Each wall is flat, endless, passes through zero and stands at right angles to its row. A trip goes straight from one point to another. Which walls does it cross, in order?

Walls:
(1): [ 0.35, -0.49]
(2): [ 0.44, -0.05]
(3): [-0.24,  0.11]
(4): [-0.11, -0.63]
(5): [-0.48, -0.07]
(6): [0.07, 0.05]
(7): [0.55, 0.52]
Trips:
[ 0.22, -0.21] to [-0.70,  0.07] => 7, 6, 5, 2, 3, 1
[0.33, 0.58] to [ 0.16, -0.10] => 1, 4
[ 0.52, -0.13] to [-0.52, -0.21] => 7, 6, 5, 2, 3, 1
[-0.09,  0.32] to [-0.60, -0.05] => 6, 7, 4
[ 0.07, -0.19] to [-0.01,  0.15] => 6, 7, 4, 1, 3, 2
[ 0.47, -0.22] to [0.23, 0.12] => 4

Walls:
(1): [-0.22, -0.14,  0.39, -0.06, -0.23,  0.09, -0.22, -0.55,  0.25]
(2): [-0.03,  0.22, -0.59,  0.21, -0.30,  0.12,  0.04, -0.47,  0.30]
(3): [ 0.16, -0.04,  0.32,  0.22, -0.02, -0.41, -0.63,  0.03, -0.31]
(4): [ 0.03, -0.24, -0.56,  0.07, -0.03, -0.03, -0.14,  0.08,  0.00]
(5): [-0.15, -0.54, -0.31, -0.38,  0.21, -0.34,  1.00, -0.09,  0.00]
(6): [-0.11, -0.31,  0.21,  0.24, -0.05, -0.29,  0.09,  0.21, -0.44]
(7): [ 0.06,  0.64,  0.02,  0.07,  0.29, -0.19,  0.09, -0.47,  0.11]
(8): [ 0.03, -0.39, -0.05,  0.24, -0.22,  0.22, -0.70, -0.19,  0.31]
(9): [ 0.21,  0.26,  0.44,  0.50,  0.34, -0.10, -0.43,  0.05, -0.62]
Trips:
[-0.18,  0.44,  0.23,  0.23,  0.51,  0.54, -0.17, -0.13,  0.29] to [-0.38, -0.05,  0.35,  0.02,  0.26, -0.41,  0.24,  0.23,  0.00] => 2, 8, 6, 5, 3, 1
[ 0.58,  0.51,  0.26,  0.00,  0.28, -0.07,  0.05, -0.19,  0.09] to [ 0.14,  0.20,  0.28,  0.56, -0.24, -0.44,  0.40, -0.24,  0.11] => 2, 1, 6, 5
[ 0.65, -0.12, -0.41,  0.01, -0.04, -0.11, -0.41, -0.38,  0.20] to [-0.20, -0.16, -0.21,  0.51, -0.28, -0.34, -0.98, -0.39, -0.11] => 9, 6, 7
[-0.37,  0.27, -0.80,  0.15,  0.24, -0.44,  0.45, -0.34,  0.26] to [-0.19,  0.16,  0.54, -0.44,  0.00,  0.00,  0.18, -0.38, -0.07] => 1, 4, 2

Walls:
(1): [-0.66, -0.02,  0.25,  0.18,  0.27, -0.28,  0.14, -0.07,  0.21,  0.83,
  0.08,  0.07,  0.46, -0.43, -0.16, -0.21, -0.23,  0.57]
(2): [-0.22, -0.61,  0.02, -0.13, -0.02,  0.06, -0.08,  0.51,  0.35,  0.30,
  0.05,  0.09, -0.01,  0.35,  0.08, -0.06,  0.09,  0.79]
(3): [-0.35,  0.09, -0.22,  0.27,  0.51, -0.05, -0.03,  0.47, -0.06,  0.28,
  0.01, -0.06, -0.15,  0.28,  0.42,  0.16, -0.48,  0.03]
(4): [-0.06, -0.09, -0.13, -0.28,  0.43,  0.13,  0.16, -0.20,  0.67, -0.05,
 -0.70,  0.62, -0.03,  0.09,  0.12,  0.05, -0.12, -0.18]
(5): [ 0.05, -0.15,  0.08, -0.02, -0.13, -0.03,  0.70, -0.15, -0.12,  0.33,
  0.40, -0.02,  0.26, -0.27,  0.09, -0.47, -0.73,  0.45]
Trips:
[ 0.49, -0.85,  0.18,  0.25,  0.17,  0.55, -0.24,  0.20, -0.06, -0.26,
  0.49, -0.41,  0.16, -0.06, -0.19, -0.03,  0.10,  0.57] to [ 0.08,  0.26, -0.51,  0.27, -0.01,  0.02, -0.56, -0.44, -0.24, -0.11,
 -0.19,  0.37, -0.28,  0.25, -0.25,  0.05,  0.27,  0.55] => 5, 4
[ 0.34,  0.35,  0.45,  0.26,  0.21,  0.02, -0.35, -0.07,  0.00,  0.71,
  0.23, -0.18,  0.03,  0.45, -0.22,  0.09,  0.22, -0.21] to [ 0.31,  0.43,  0.40, -0.32, -0.02,  0.33, -0.77, -0.27, -0.25, -0.27,
 -0.12, -0.23,  0.20, -0.51,  0.43,  0.32,  0.25, -0.34] => 3, 1
[ 0.23, -0.80,  0.15, -0.04,  0.75, -0.07,  0.76, -0.08,  0.07,  0.08,
  0.11, -0.74,  0.41,  0.15,  0.50, -0.59,  0.22, -0.03] to [-0.61,  0.19,  0.12,  0.08,  0.24,  0.00, -0.21, -0.21, -0.62, -0.10,
 -0.02, -0.08, -0.25, -0.12,  0.37, -0.28,  0.95,  0.36] => 4, 5, 3
[-0.37, -0.34,  0.20, -0.04, -0.29, -0.09,  0.05,  0.23, -0.21, -0.04,
 -0.05,  0.73, -0.41, -0.18,  0.05, -0.09,  0.25,  0.40] to [-0.12, -0.58, -0.09, -0.31, -0.41,  0.16, -0.28,  0.05, -0.20, -0.55,
  0.00,  0.08,  0.17, -0.48, -0.14,  0.38, -0.08, -0.44] => 5, 1, 4, 2
[ 0.06,  0.54, -0.19,  0.04,  0.71,  0.04, -0.04, -0.26, -0.17, -0.09,
  0.20, -0.32, -0.01, -0.42, -0.57,  0.28,  0.56,  0.51] to [ 0.10,  0.28,  0.31,  0.08, -0.07,  0.22, -0.23, -0.19, -0.19,  0.57,
 -0.28,  0.28, -0.33,  0.02,  0.47,  0.05,  0.02, -0.06] => 3, 4
[ 0.31, -0.37,  0.24, -0.38,  0.17, -0.59,  0.23, -0.25, -0.56,  0.09,
 -0.51, -0.11,  0.24,  0.55,  0.45,  0.13,  0.25, -0.34] to [ 0.26, -0.08,  0.33,  0.42,  0.28, -0.06, -0.03,  0.00,  0.63,  0.18,
  0.12, -0.07,  0.10,  0.55, -0.19,  0.07,  0.18,  0.12] => 2, 3, 1

Walls:
(1): [ 0.07,  0.29,  0.09, -0.30, -0.14,  0.13, -0.53, -0.12,  0.05,  0.31,
  0.62,  0.04,  0.29, -0.19, -0.39,  0.06, -0.07,  0.08,  0.23,  0.03,
 -0.14,  0.17,  0.33, -0.06, -0.52,  0.10, -0.23,  0.02,  0.11,  0.36,
  0.49,  0.49, -0.02,  0.16, -0.75,  0.29, -0.03, -0.05,  0.17, -0.21,
  0.00,  0.21, -0.27, -0.34,  0.02, -0.33,  0.09, -0.22]
(2): [ 0.21, -0.12,  0.06, -0.22,  0.11,  0.62,  0.32, -0.01,  0.04,  0.41,
 -0.80,  0.03,  0.06, -0.07,  0.24,  0.11, -0.34,  0.56, -0.50, -0.28,
 -0.40,  0.03, -0.54,  0.36,  0.40, -0.07,  0.00, -0.03,  0.44, -0.52,
 -0.06,  0.06, -0.11, -0.30,  0.18, -0.15, -0.30,  0.16,  0.71, -0.20,
  0.06, -0.44,  0.07, -0.09,  0.37,  0.34, -0.27,  0.23]
(3): [-0.19,  0.23, -0.23, -0.05, -0.55,  0.18, -0.18,  0.16,  0.22, -0.03,
  0.43, -0.29, -0.46,  0.51, -0.14, -0.54, -0.02, -0.15, -0.22,  0.09,
  0.63, -0.17,  0.12, -0.06,  0.36, -0.17, -0.23,  0.39,  0.71, -0.04,
  0.67,  0.47,  0.03,  0.10, -0.82, -0.06, -0.22,  0.39, -0.82,  0.21,
  0.19,  0.13,  0.02, -0.01,  0.27, -0.14,  0.16, -0.24]
(4): [ 0.01,  0.43,  0.22,  0.50,  0.60,  0.18,  0.10,  0.13, -0.18, -0.79,
  0.13, -0.08, -0.25,  0.02, -0.20, -0.09, -0.55,  0.24, -0.26, -0.35,
  0.35,  0.05,  0.10, -0.41,  0.19, -0.10,  0.57, -0.17,  0.18, -0.51,
 -0.43, -0.09,  0.39,  0.20, -0.55, -0.34,  0.41, -0.08, -0.67,  0.16,
  0.04, -0.34,  0.12, -0.05,  0.25, -0.13,  0.18, -0.50]
(5): [-0.48, -0.46, -0.02, -0.03, -0.03,  0.07, -0.44, -0.01, -0.42, -0.42,
 -0.49,  0.09,  0.30,  0.01,  0.05,  0.27, -0.34, -0.03,  0.03, -0.22,
 -0.14, -0.05, -0.11, -0.09, -0.32, -0.12, -0.06,  0.46,  0.83, -0.25,
 -0.20, -0.21,  0.54, -0.53, -0.23, -0.27, -0.35, -0.53,  0.09,  0.19,
 -0.05,  0.13, -0.13,  0.35,  0.03, -0.02,  0.13, -0.56]
(6): [-0.07, -0.27, -0.67,  0.12,  0.06, -0.21, -0.40,  0.03,  0.04, -0.08,
  0.15,  0.21,  0.21,  0.23, -0.10,  0.34,  0.16, -0.11,  0.12, -0.47,
  0.57,  0.31, -0.05,  0.41,  0.07,  0.05,  0.23, -0.32,  0.14,  0.27,
 -0.22,  0.16, -0.03, -0.10,  0.24,  0.10, -0.11, -0.60, -0.12,  0.31,
  0.51,  0.26, -0.20,  0.42, -0.13, -0.57,  0.83,  0.20]
(7): [-0.05, -0.45,  0.36,  0.04, -0.64, -0.37,  0.02,  0.16,  0.33, -0.37,
  0.56,  0.09,  0.40,  0.31,  0.01, -0.40,  0.01,  0.17,  0.24, -1.04,
  0.28, -0.13,  0.01,  0.31,  0.06, -0.68, -0.44, -0.01,  0.11, -0.56,
 -0.05,  0.07, -0.27, -0.38,  0.14, -0.29,  0.48,  0.04,  0.27, -0.28,
  0.34,  0.24, -0.01, -0.11, -0.12, -0.11,  0.03, -0.05]
(8): [-0.43,  0.61,  0.09, -0.02,  0.04,  0.56, -0.45, -0.36,  0.46,  0.16,
 -0.09, -0.14,  0.11, -0.33, -0.99,  0.24, -0.53,  0.22,  0.20,  0.23,
 -0.31, -0.32, -0.27,  0.22,  0.19,  0.22,  0.42,  0.20,  0.27, -0.64,
 -0.41,  0.39,  0.02, -0.09, -0.04, -0.40,  0.29,  0.13,  0.32, -0.05,
  0.56,  0.04,  0.03,  0.33, -0.30,  0.13, -0.20,  0.20]
(9): [-0.08, -0.38, -0.14, -0.32, -0.20,  0.00,  0.43, -0.17, -0.42, -0.51,
  0.24,  0.30, -0.50, -0.32, -0.13,  0.41, -0.23,  0.50, -0.09, -0.38,
 -0.67, -0.52,  0.28,  0.07, -0.08, -0.67, -0.45,  0.56,  0.47, -0.13,
  0.40,  0.63, -0.39,  0.07, -0.27, -0.15,  0.20, -0.44, -0.15, -0.21,
 -0.25, -0.10, -0.64, -1.30,  0.04,  0.43,  0.67,  0.60]
(10): [-0.63, -0.10, -0.55, -0.30,  0.56,  0.12,  0.10, -0.51,  0.45,  0.54,
 -0.21, -0.70,  0.06,  0.42,  0.02, -0.31,  0.04,  0.21, -0.28, -0.13,
 -0.15, -0.26, -0.41,  0.09,  0.06,  0.30, -0.30, -0.06, -0.03,  0.40,
 -0.07,  0.19,  0.00, -0.09, -0.38,  0.16, -0.11,  0.22, -0.47,  0.24,
 -0.09,  0.21,  0.01,  0.07, -0.61,  0.23,  0.01, -0.37]
(11): [ 0.28, -0.15,  0.20, -0.17,  0.44, -0.23, -0.44,  0.25,  0.03,  0.04,
 -0.08, -0.68, -0.17,  0.05,  0.01,  0.11,  0.13, -0.22,  0.08, -0.38,
  0.07, -0.22,  0.16, -0.49,  0.60, -0.02, -0.10, -0.28, -0.29,  0.13,
 -0.13, -0.25, -0.04, -0.52,  0.44,  0.04,  0.03, -0.04,  0.38,  0.17,
  0.29,  0.30, -0.24, -0.10,  0.13,  0.45, -0.25,  0.04]
(12): [-0.21,  0.18, -0.42,  0.39,  0.55, -0.23,  0.83,  0.21,  0.00, -0.33,
  0.33,  0.34,  0.20, -0.44, -0.37, -0.24, -0.42,  0.33, -0.50,  0.11,
 -0.50, -0.33, -0.07,  0.60,  0.03,  0.56, -0.07, -0.46, -0.51,  0.14,
  1.07, -0.11,  0.43,  0.16, -0.40, -0.01, -0.60, -0.39,  0.03,  0.03,
  0.27,  0.04, -0.10,  0.44,  0.33, -0.36,  0.08, -0.29]
Trips:
[ 0.47, -0.28,  0.14, -0.30, -0.65,  0.11, -0.45, -0.05,  0.43,  0.16,
 -0.18, -0.23,  0.35, -0.16, -0.15,  0.21,  0.12, -0.19,  0.71,  0.07,
 -0.49,  0.02, -0.76, -0.31,  0.18,  0.28,  0.45, -0.23,  0.18, -0.38,
 -0.32, -0.34,  0.13,  0.23,  0.01,  0.01,  0.05, -0.09, -0.46,  0.14,
 -0.23, -0.03, -0.21,  0.21,  0.16,  0.61,  0.29, -0.39] to [ 0.40,  0.10, -0.05,  0.08,  0.30, -0.79,  0.38, -0.16,  0.27,  0.34,
  0.49, -0.57, -0.41,  0.38, -0.10, -0.16,  0.17, -0.23,  0.17,  0.02,
 -0.19, -0.28,  0.32,  0.54,  0.11,  0.33,  0.63,  0.52, -0.03, -0.34,
 -0.37,  0.25, -0.09,  0.28,  0.50, -0.31, -0.15,  0.07, -0.10,  0.02,
  0.49,  0.07,  0.57, -0.04, -0.88,  0.08, -0.57,  0.01] => 2, 5, 7
[-0.06,  0.38, -0.27, -0.07, -0.71,  0.24,  0.26,  0.29, -0.01, -0.29,
  0.13, -0.55,  0.00, -0.77, -0.51, -0.42,  0.03, -0.18,  0.39,  0.35,
 -0.15,  0.30, -0.38,  0.14,  0.20, -0.36,  0.12,  0.21,  0.19,  0.06,
  0.33, -0.53,  0.17, -0.41, -0.32,  0.73,  0.02,  0.05,  0.27, -0.12,
  0.13, -0.44,  0.06,  0.12, -0.38, -0.05, -0.10, -0.46] to [ 1.11,  0.01,  0.26, -0.03,  0.08,  0.12,  0.28, -0.15,  0.30, -0.22,
 -0.21, -0.13,  0.37, -0.66, -0.45, -0.39, -0.20, -0.60,  0.81,  0.14,
  0.06, -0.51,  0.93, -0.11,  0.17,  0.21, -0.12,  0.11, -0.23,  0.08,
  0.18, -0.31, -0.53, -0.40, -0.65, -0.09, -0.02,  0.56,  0.54,  0.15,
 -0.51,  0.21,  0.54,  0.03, -0.06,  0.32, -0.28,  0.15] => 5, 11, 7, 3, 12
